Each row of a before or after table is a point. One or more steps were done to the points. Then noise was added and the rows were shuffled. The steps act on columns, c1 being the first. What was done? A step turns or swaps two columns, mirrors them in a line or flattens them onto one, adds a multiple of one to another, or multiplies or shifts one. Angles are multiples of 10 degrees, from the lower column toward the higher: turns from -170 to 170, lines from 10 to 170 but not 90. Use the fewest steps. Two steps may share a column if one is a turn and the other turns, adds or multiplies; they go together, in the order done. Otherwise the lowest column goes first.

Before (13 x 3):
[[-11 -35 -47]
 [-60 -12   1]
 [ 23  26  22]
 [ 19  -7  -3]
 [-19 -15 -25]
 [  6  -1   3]
 [  8   8 -42]
 [  4 -20 -41]
 [-31 -32  13]
 [  9  33 -10]
 [ 20 -40 -50]
 [ -3  14  45]
 [ 20 -36 -12]]
After (13 x 3):
[[-28  26  16]
 [ 37   8  20]
 [ -4   0   4]
 [ 37 -19  18]
 [ 39 -40  37]
 [ -3  -6  19]
 [ 29 -15  -9]
 [ 18 -12 -57]
 [  6  32  11]
 [ 47 -35   7]
 [  3 -35  23]
 [-40  13 -19]
 [ -2 -32 -33]]
Steps: turn c1 and c3 by 110 degrees

Before, 14 rows:
[[-24  20  15  13  -8   2  17  17]
 [-12  23  17   0  15 -40 -15  16]
 [ 14  27  22  21  22 -31  15  21]
 [-24  14   6   8 -33 -42   1  16]
 [ 10   0  21   5 -22  13   2 -36]
 [ 26   4  19   9 -19  32  41  24]
 [-20   6 -27  24 -28  14 -12   5]
 [ -1  14 -14 -13 -35 -40  -1  22]
 [ 42  24 -56  23  38 -23   9  10]
 [ -4  -6 -22  22   8 -41   3  21]
 [ -5   7  13  -2 -30   2  32   1]
 [ -5   0  22  13 -19 -32 -12 -28]
 [ -3 -13 -30 -28  -6  21   5  10]
 [-25  16  11  26 -22 -22  54 -50]]
After, 14 rows:
[[ -3 -13 -29   5  21  -6 -29  10]
 [-25  17  11 -60 -22 -22   5 -50]
 [ -5   0  23   7 -33 -19  17 -28]
 [-24  13   6  -4 -42 -33   8  15]
 [ -5   8  14 -30   2 -30 -13   1]
 [ -1  13 -15   6 -40 -34 -12  22]
 [-13  23  17  15 -40  15   5  16]
 [ 24   4  19 -42  32 -19  -5  24]
 [-24  20  15 -21   2  -8   6  16]
 [ -4  -6 -21 -10 -41   8  20  20]
 [-20   6 -26   3  14 -28  25   5]
 [ 14  28  22 -22 -32  22  15  21]
 [ 10   0  21  -4  13 -23   3 -36]
 [ 42  24 -56 -16 -24  38  18  11]]
Steps: turn c4 and c7 by 110 degrees; swap c5 and c6

Before:
[[ 12  15  23   3  -2 -10  -6 -15   7 -10  -9   9]
 [  5  13 -17   1  15 -10  -3  -4  -8   0  -9  12]
 [ -3  -2  25  -4  15   9  -1 -10  -5  19  37 -60]
 [  7 -40 -10  -1  33 -13 -17  12  -3 -23  12 -17]
 [  0 -21  -3 -29  -8   7 -12 -10   1 -26 -27   9]
 [  0   6 -12  -4  51  45 -13  16  -2  -4   1  14]
 [-13  12 -13   4   2   2 -11  17  16  -6 -27   8]
 [-19 -53  29   5 -12  -4  -6  -9  15 -20 -11  20]
 [ 37  -1 -11   7  -2  -2  -9  -1   0   1  -4   5]
 [ 21   0  -5 -53   8  15  -8  23  -6  -3  14  11]
 [-15  -4  -1   1 -15 -11 -28   0  -8   1 -24  15]
 [ 57  -2  46 -18  17  -4 -22  -8   9   0 -27  -5]
 [ 20 -12  16   1 -10  -9  47  -5 -31  -2 -21  17]
 [-10   8  -7 -19  -2  -2   0 -11   9  19 -20  13]]
After (14 x 12):
[[-19 -36  29   5  20   8  -6  -9  16 -43  -8 -12]
 [ 21  -9  14   1  17  15  46  -5 -30  -8 -17  -8]
 [-10  -3  -8 -20  12   9   0 -12   9  21 -18  -3]
 [ 57  -3  46 -18  -6  13 -22  -9   8  -1 -24  17]
 [  5  11 -17   2  12  11  -4  -4  -7   7  -6  15]
 [ 11  18  23   2  10  13  -6 -14   7   0  -5  -2]
 [  0   7 -12  -5  14 -42 -15  16  -3  -1 -13  50]
 [  7 -24 -11  -2 -18   7 -17  12  -2 -40  15  33]
 [-13  13 -12   4   9   7 -10  17  16   2 -26   1]
 [ -3 -10  26  -4 -60 -21  -1  -9  -5  16  32  15]
 [ 22   2  -5 -53  12 -18  -9  23  -6  -2   8   7]
 [ 37  -1 -11   7   5   3 -10   0  -1   0  -3  -2]
 [-16  -4   0   2  16  18 -28   0  -9  -2 -17 -15]
 [  0  -3  -3 -29   9   2 -12 -10   0 -33 -27  -8]]
Steps: turn c2 and c10 by 30 degrees; swap c5 and c12; mirror c6 and c11 in the line at 100 degrees

Before, 12 rows:
[[  7   9   0  -1  14  12  14 -10  -3   1  11  -1 -11  -7  -7 -11   0  -4]
 [-20 -12  -3  -9  -4   8   4  -6  -3  -6  -4  -2 -35   8  -9   9  -4  15]
 [  9  -7   3  -3   2   7  11  -3  -6   1  17 -15   1  -2  14   4  16 -13]
 [ -5  -6  -4 -20   7  -5  14  15 -12   2  -9  18  -1   4   8   6   3   9]
 [ -7   2   3  11   8  -2   1   8  -4   8  -8   0 -10   0   0   6   3  -2]
 [  2  -7  11   7  13 -12   3  -6 -12   9 -12  -2  11 -14   7   5  -8 -10]
 [  3 -11   1  12  15  -8  -2  -3 -14  -4   5   3   3   5   3   8  10  -7]
 [  2  -6  16 -15   8  -8  25  -3 -12 -10 -12   4  -8 -12 -10  -3   5  20]
 [  5 -13 -12  -9  18   8  -8   2   7  16  -1  -1  -6 -11  -3   7   2  17]
 [ -1  -9  10  10   5   7   1   0 -29   8   0   5  -1 -14 -17 -14  -3   8]
 [ -4  -1   9  -9   6   8  17  -4  -9  10   7  12 -12 -16  10  -4  12  -6]
 [  8  -3   0   3  20  18  12  12 -14 -11   5  16  11  16 -17  13  14 -15]]
After:
[[ -3  -1  18 -27   6   8  17  -4 -10  10   8  13 -11 -16  10  -5  12  -4]
 [ -8   3   5  33   8  -1   2   7  -3   7  -8   0 -10   0  -1   5   3   0]
 [  6 -13 -24 -27  19   8  -8   2   7  15  -1  -1  -6 -12  -4   7   2  22]
 [  2  -7  32 -45   8  -8  25  -3 -13 -11 -12   3  -9 -11 -10  -3   5  17]
 [-19 -12  -6 -28  -3   7   4  -6  -3  -6  -4  -2 -35   8  -9  10  -3  13]
 [ 10  -8   6  -9   2   6  10  -3  -5   3  17 -14   2  -1  14   5  16 -12]
 [  7  -4   0   9  20  18  12  11 -13 -10   5  15  11  16 -18  13  14 -18]
 [  7   9   0  -3  14  12  14 -10  -4   1  11  -1 -11  -7  -7 -11  -1  -3]
 [  2 -10   4  36  15  -8  -1  -2 -13  -4   5   3   3   5   2   8  10  -7]
 [  2  -6  21  21  13 -12   4  -7 -12   9 -13  -2  10 -15   7   5  -8  -7]
 [ -5  -7  -8 -61   8  -5  14  15 -13   3 -10  18  -1   4   8   6   3  10]
 [  0  -9  20  30   5   7   0   0 -29   7   0   6  -1 -14 -16 -14  -4  10]]
Steps: multiply c3 by 2; multiply c4 by 3; add 0.3 times c10 to c18

Before:
[[  7  20 -22  20 -14  -3  30 -33   5  10  -9  21  -8   0   4  -2   0  -2
    8  -6  -3  18  16 -12 -27 -37  13  -9  30  11  -6 -15]
 [  3 -15  -7  13  12  29  30 -38  31   5 -25   6 -14  24   2 -13  14 -18
    5 -19   4  -2 -14  20  -8 -10  -3   6 -19  -6  -8  17]
 [-14  23   5  23 -12  27   2 -39   9  -2  -7  20 -10  19   7  -8  11  10
  -20   8  -7   3 -14 -21 -29  13   8  55 -23 -11   2  -8]
 [  3 -15   3 -15 -33   6   4 -30  27 -16  -4   8   3   9 -10  -8 -24  12
   -7 -19   3  27  -4  19  -9 -28  -4 -31   8  15   2  20]
 [ -1 -14   0 -16   0  44  17 -50  16  18   5 -28  -2  -4  18  19 -18  -2
   15 -29  -3   4 -25  -4 -17  11   6  -2 -15  18  -6 -17]
 [ -4  -3  -3  11   0   0 -16 -29   7  -3  23  13   8  13   0   9 -14  -8
    3 -12 -10  -7   1   6   1 -25  -9  11   8 -10  -2  -6]
 [  2  20  32  -6  15  20  32  11  36  26   5   5  10   7 -16  12 -17  -8
   17  15  -8  -2   3 -29 -10 -16   3  30  33 -18 -16 -10]
 [ 12  -6 -26  -5  -5  18   5  -4  11  -8 -19 -30  18  19  -9   8 -13   9
    0 -32   3 -16   4  -6  -4  19  -2   6  -1  25  13  -7]
 [  4 -28 -34  -9  11   0  17 -15  -4 -19   3   9 -16 -25  -5  -5  -7 -12
   -6   3 -27  29 -18   2  12 -19 -29 -25 -34 -17 -14  23]
 [  1 -22   1  10  28  18  36   0 -23  10  -8 -24  -8 -21 -12 -11  -7 -11
   -6   5   8  25 -12  -3  20 -13  20  10   8 -27  -9   1]
 [ -1   5 -11 -30 -16  -5   7  15 -13 -15  56  -3  -3 -20  24  -5  35  12
   25  -9  -5 -14 -24 -27 -26 -44  44  -5  -7  27 -10  -4]
 [ 10   6 -12 -17  17  29   2  -8  -6   6   9 -17  34  15  10 -27  16   7
    6  18  -2 -36   4  -5   5 -16   1 -22   2   7  10  -6]]
After, 12 rows:
[[-14 -61   4  24 -12  26   1 -29   8  -3  -7  20 -10  19   7  -7  11  -5
  -22 -25  -9   2 -15 -20  30  14   9  54 -24 -11   1  -7]
 [  3   9 -33 -11  10   0  17 -14  -5 -18   2  10 -15 -23  -6  -4  -7  10
   -7  -9 -27  29 -19   2 -13 -20 -29 -25 -34 -17 -14  22]
 [ -1 -10   0 -17   0  45  16 -10  17  18   7 -25  -1  -4  18  19 -19   4
   15 -57  -4   6 -23  -5  16  10   4  -2 -14  17  -7 -18]
 [  2  32   4 -16 -35   6   3  -3  26 -16  -3   8   3   9 -11  -8 -24  -9
   -5 -37   3  28  -5  17  10 -28  -5 -31   8  15   2  20]
 [ -5 -19  -2  11   0  -1 -16  -9   7  -4  23  14   8  13   1   9 -15   9
    2 -31 -10  -6   1   6  -4 -24 -10  11   8  -9  -2  -7]
 [ 13 -15 -25  -5  -6  18   5  22  11  -6 -18 -30  17  19  -9   8 -12  -6
    0 -24   3 -16   4  -6   6  19  -1   7  -1  25  14  -7]
 [ -2 -36  -1   9  29  18  34  -4 -23  10  -8 -25  -9 -22 -12 -11  -6   8
   -5   5   9  24 -11  -3 -21 -12  20   9   8 -26  -9   0]
 [ -1  13 -11 -30 -15  -3   8  16 -12 -15  57  -2  -3 -22  24  -5  35  -7
   25   5  -7 -15 -26 -27  27 -44  45  -6  -8  27 -10  -5]
 [  4 -24  -6  12  11  28  31  -8  31   4 -25   7 -16  24   4 -12  14  18
    5 -40   4  -2 -13  20   5  -8  -2   7 -20  -6  -8  18]
 [  8  33 -21  19 -15  -4  29 -17   5  10  -8  21  -6   1   4  -2   1   8
    8 -29  -3  17  16 -12  26 -37  13  -9  30  11  -4 -16]
 [ 11  40 -12 -17  18  29   3 -19  -7   7   8 -18  34  14   8 -29  14  -9
    6   7  -4 -36   6  -4  -4 -18   0 -22   2   8  10  -7]
 [  3 -26  32  -4  14  21  33  -6  36  25   3   6  11   7 -15  12 -17  10
   18  17  -8  -2   2 -30   8 -17   3  31  33 -18 -17  -8]]
Steps: add -1.5 times c28 to c2; turn c8 and c20 by 50 degrees; turn c18 and c25 by 170 degrees

Before (13 x 64):
[[  3 -13 -28 -23  -4  10   1  22  19 -20  -9 -39   1   9  16 -20   2  18
    7  32 -14 -12 -31  20   1  -2  11   5  24 -11 -15  -9 -10   0 -11 -15
   33  32 -16   0 -22 -32  -9   7  35 -21 -32 -18   3 -14   0 -14   1  26
  -20  -7 -28   6  19 -22  22 -12  11   6]
 [ -2  24 -25  -8   2 -12 -26 -23  18   7  18  11  38  17 -15  -6  23 -11
  -16  -6   1  27 -24 -24  31  30 -16  16  23  -4  -3  -6  35 -15  35   8
   -5  35 -42 -33 -19  19  23  16  34 -34  11 -30  16 -25  -3 -13  22 -20
  -23 -12  -3 -32   9   4  -9   2 -25  37]
 [  5  24  20  15 -25   3  19   1  13 -22 -41  18  -3  17  13  35 -33 -25
   -7  -8  -3  27  17 -25 -25 -25  -4 -10 -21 -20 -12  29  -6 -10  36  10
    1 -19 -23  24  28  12 -17   4  -2 -40  29 -13  -1 -39  -7 -51  17   5
  -13 -22  -7  10  38  18 -18  14 -20  -7]
 [  0 -28  23 -26 -24  -9  18  22  20  -5  21 -35  16   4  29 -14 -22  11
   33  22 -19  -5  15  -4 -13  -8  18 -23   9 -16  24  21 -12  -8  42 -15
   29  -6  -8  32  11 -12 -19   3   6   0  22   2  27  -2 -26  12  -4   9
   23 -31  24 -12  -8  22 -23 -21 -22  39]
 [-11 -28  17  12 -42  49 -19  31  18 -14  -5  22  12 -20   6  32 -29 -16
   -1 -18  26  12 -16  17  21  11 -15  -3   6  17  23  19 -21 -27   6   5
   -6  20 -43   0  32  25  39 -25  -2 -56 -13  18   4   1   7 -49  29  -8
   23  -3   1  35   8  12  18  -4  17 -20]
 [  5 -33  11 -37 -26  -9  -6 -10 -35  13  14   2  15 -24 -24  38  13 -11
   32  13 -18  -4 -25   4   4 -20  21 -26 -13 -17   6  17  11 -26   6 -37
   19   8 -31  12  30  17  -2 -10  -5 -28  26  -7   3  21  -8 -23 -11 -12
   30  -6  -7 -13  53   2  21  18 -19  35]
 [ 10 -36 -34 -16 -48 -10 -32  -2  19  12 -17   3   0  11  28  27  17 -28
  -10  32 -13  -9   8 -16  31 -35   4 -13  32  11 -20   4 -27  29  -5  14
    2  36 -11  31 -17 -14 -22 -20   2   4   1  16  31 -19 -32 -35  31 -21
    1  -2 -13 -17  -3   1  20   9   0   0]
 [-18 -13 -27 -13 -13  24  17  -3 -28 -27   4 -29 -21   4   4 -15 -27  17
    3  27 -13  -2   2   7  24  31  32   8 -17  -2  41  -4  22 -15 -11  -8
   16   5 -60  31  23  -1   2  -2  21   5 -25   5  25   0  -2 -35  -5  13
   19  -5 -31  21  19   1  -4  30 -26 -14]
 [-31 -29   7   9 -27  -7 -23 -26 -13   8 -24 -16   8 -24  -5   2 -19   2
   -6  -3  25   7  -8 -12  13  27  -3  23  -9  -3  20 -20   9 -16   0   6
    0  -5  -9   3  30   8  21 -18   2 -10  17 -14 -14 -16 -40  -4  12 -19
   -7 -32  24 -21  -4 -12  20  -8   0   2]
 [  8  -7 -20 -41  -9 -11 -13 -29  13 -29 -20   9  27 -22 -15  -6  18 -23
   33  36 -14  10 -12 -12 -33  12  29  -1 -17 -17 -11 -25  38  33  56  19
  -13  26 -22   3   5  -7  10  19  -9 -37 -19  17  28   7 -40  10 -17  16
  -24 -33   0 -14  38 -17   2  14  -5  12]
 [-25  17  27 -24   2  -6  -7  -2 -36 -18  14  -5 -11   5 -26 -20 -17   0
   10 -19  14 -10  35  28 -21 -31 -11 -16 -12  12 -17  -5  15 -24  32 -38
   18   7  -5  -4 -25 -15 -25  22 -22 -23 -23 -33   0 -18  -7   2 -31  11
    1 -53   4  28  54  12  18   7  14   6]
 [ 20 -11 -27 -21 -18  39  28  26 -28  28  10  12  27   8  14   1 -27  -1
   42 -14 -17   7  19  32 -14 -12  -9  10  10  29 -11  34  33   0  -2 -31
   30  36 -25  -3 -14  23 -18 -19 -18 -35 -23 -14 -18 -28   5 -44  -3  -1
   34   3  29 -25  24 -28   1   3  15   0]
 [ 27 -24 -25   1 -40 -11  21  19  18  23 -12  -2 -12 -37  19  31   8  11
   -5  -9 -21  32  35 -14  23  22  13  -1  17 -15  10 -19 -22  13 -11  21
  -20 -26 -29 -20  35  10 -12  23   5 -34 -37   7  10 -39   5 -19 -16  -6
    2  -5  -2  24  -3  -4  19 -28   2  -6]]
After (13 x 64):
[[-25  17  27 -24 -18  -6  -8  -2 -36 -18  14  -6 -10   5 -26 -20 -17   0
    9 -18  14 -10  34  28 -21 -31 -10 -15 -12  13 -17  -6 -20 -24 -22 -39
   19  25  -4  -4 -25  -1 -24  22 -22 -24 -23 -33   1 -18  -8   1 -31  11
    1 -52   4  27  37  -8  -3   6  15   7]
 [  5  24  20  15  20   3  19   2  14 -22 -41  19  -3  16  13  36 -33 -25
   -8  -8  -3  28  18 -25 -25 -25  -5 -10 -21 -21 -16  30  14  -9  -1   9
    0  41 -23  25  28  -3 -17   4  -3 -39  29 -13  -2 -39  -7 -51  17   5
  -13 -22  -8   9  27  11  20  15 -19  -6]
 [ 10 -36 -34 -16  19 -10 -32  -2  19  12 -17   3  -1  12  28  27  17 -27
  -11  32 -11  -8   8 -16  31 -35   4 -13  31  11 -52   4   6  29 -29  14
    2 -21 -10  32 -18  30 -22 -21   1   4   2  17  31 -18 -31 -34  31 -21
    0  -2 -13 -18  -2  12  -2   9   1  -1]
 [  3 -13 -29 -23 -13  11   1  21  19 -20  -8 -39   1   9  16 -21   1  17
    7  32 -14 -12 -31  20   1  -3  10   5  24 -12 -22  -9 -18   0 -24 -15
   33 -26 -15   0 -22  28 -10   8  36 -21 -31 -18   2 -13   0 -13   1  26
  -20  -8 -28   6  13 -26  -7 -11  11   6]
 [  6 -33  10 -38  14  -9  -6 -10 -35  13  14   2  15 -25 -24  37  13 -12
   31  13 -17  -4 -25   5   4 -20  22 -25 -14 -17 -23  16   5 -27 -10 -36
   19   1 -31  13  30 -20  -2 -10  -6 -28  26  -7   4  20  -9 -23 -11 -13
   32  -6  -7 -13  38  10 -19  17 -19  36]
 [-18 -13 -26 -13  33  25  17  -3 -28 -26   5 -29 -21   4   4 -16 -27  17
    4  27 -13  -2   2   7  23  31  32   8 -18  -2  18  -4 -15 -16   1  -8
   15 -12 -60  31  24 -17   1  -2  21   4 -25   6  25   0  -3 -34  -6  14
   20  -5 -32  22  13 -13 -24  30 -26 -15]
 [ 27 -24 -26   2  28 -11  20  19  18  23 -13  -2 -12 -38  19  30   8  10
   -5 -10 -21  32  35 -14  23  21  14  -2  19 -15 -30 -19  22  13  28  22
  -19   3 -28 -20  35  12 -13  24   5 -35 -38   7   8 -40   4 -19 -16  -6
    1  -6  -2  24  -2 -21 -20 -28   2  -5]
 [-31 -28   8   8  21  -7 -22 -26 -12   8 -24 -17   7 -24  -5   2 -19   1
   -6  -2  25   7  -8 -13  13  27  -2  23  -9  -2 -15 -21   0 -15   3   6
   -1   3  -9   2  31 -12  21 -18   1  -9  17 -14 -14 -16 -40  -4  13 -19
   -7 -33  23 -21  -4   4 -27  -7   0   1]
 [ -3  23 -24  -7   2 -10 -27 -23  19   8  18  10  39  17 -15  -7  24 -11
  -17  -6   1  27 -24 -23  32  30 -17  16  22  -4   4  -6  -9 -15 -48   8
   -6  12 -42 -33 -20 -40  23  15  33 -35  11 -29  17 -26  -4 -13  22 -20
  -24 -12  -2 -32   6  27  10   1 -25  38]
 [-11 -28  17  12  36  49 -20  31  17 -14  -5  23  12 -21   5  32 -29 -16
   -1 -18  26  11 -17  17  21  10 -15  -3   7  18 -22  19  34 -27 -21   6
   -6  -5 -43   0  31   1  38 -24  -3 -56 -14  18   4   1   8 -49  29  -8
   23  -2   1  35   6 -11 -29  -5  17 -21]
 [ 21 -10 -27 -21   8  39  27  26 -27  29  10  11  27   9  13   1 -27  -2
   42 -13 -17   7  20  32 -14 -11  -9   9  11  28 -18  35  -4  -1 -30 -31
   30 -21 -24  -3 -14 -40 -16 -19 -18 -34 -21 -14 -18 -29   5 -44  -3   0
   34   2  30 -26  17 -10   6   4  14  -1]
 [  0 -28  23 -25  41  -9  18  22  20  -5  20 -35  15   5  29 -13 -21  11
   33  22 -20  -5  15  -5 -13  -8  19 -24  10 -18  10  21  -1  -8 -15 -16
   30  40  -8  32  12  16 -20   3   6  -1  22   2  27  -2 -26  11  -5   9
   23 -31  24 -12  -7  30   3 -21 -22  39]
 [  7  -7 -20 -41   0 -10 -14 -27  14 -30 -20  10  28 -22 -15  -6  18 -24
   33  35 -12  10 -11 -12 -32  11  28  -1 -16 -18 -13 -26 -30  33 -51  19
  -13  36 -22   3   4 -24   9  19  -8 -38 -19  16  27   6 -41  10 -16  16
  -24 -33   0 -14  27  -8   5  14  -5  12]]
Steps: turn c31 and c61 by -140 degrees; turn c5 and c31 by 140 degrees; turn c33 and c42 by -130 degrees; turn c35 and c38 by 120 degrees; add -0.7 times c58 to c60; multiply c59 by 0.7
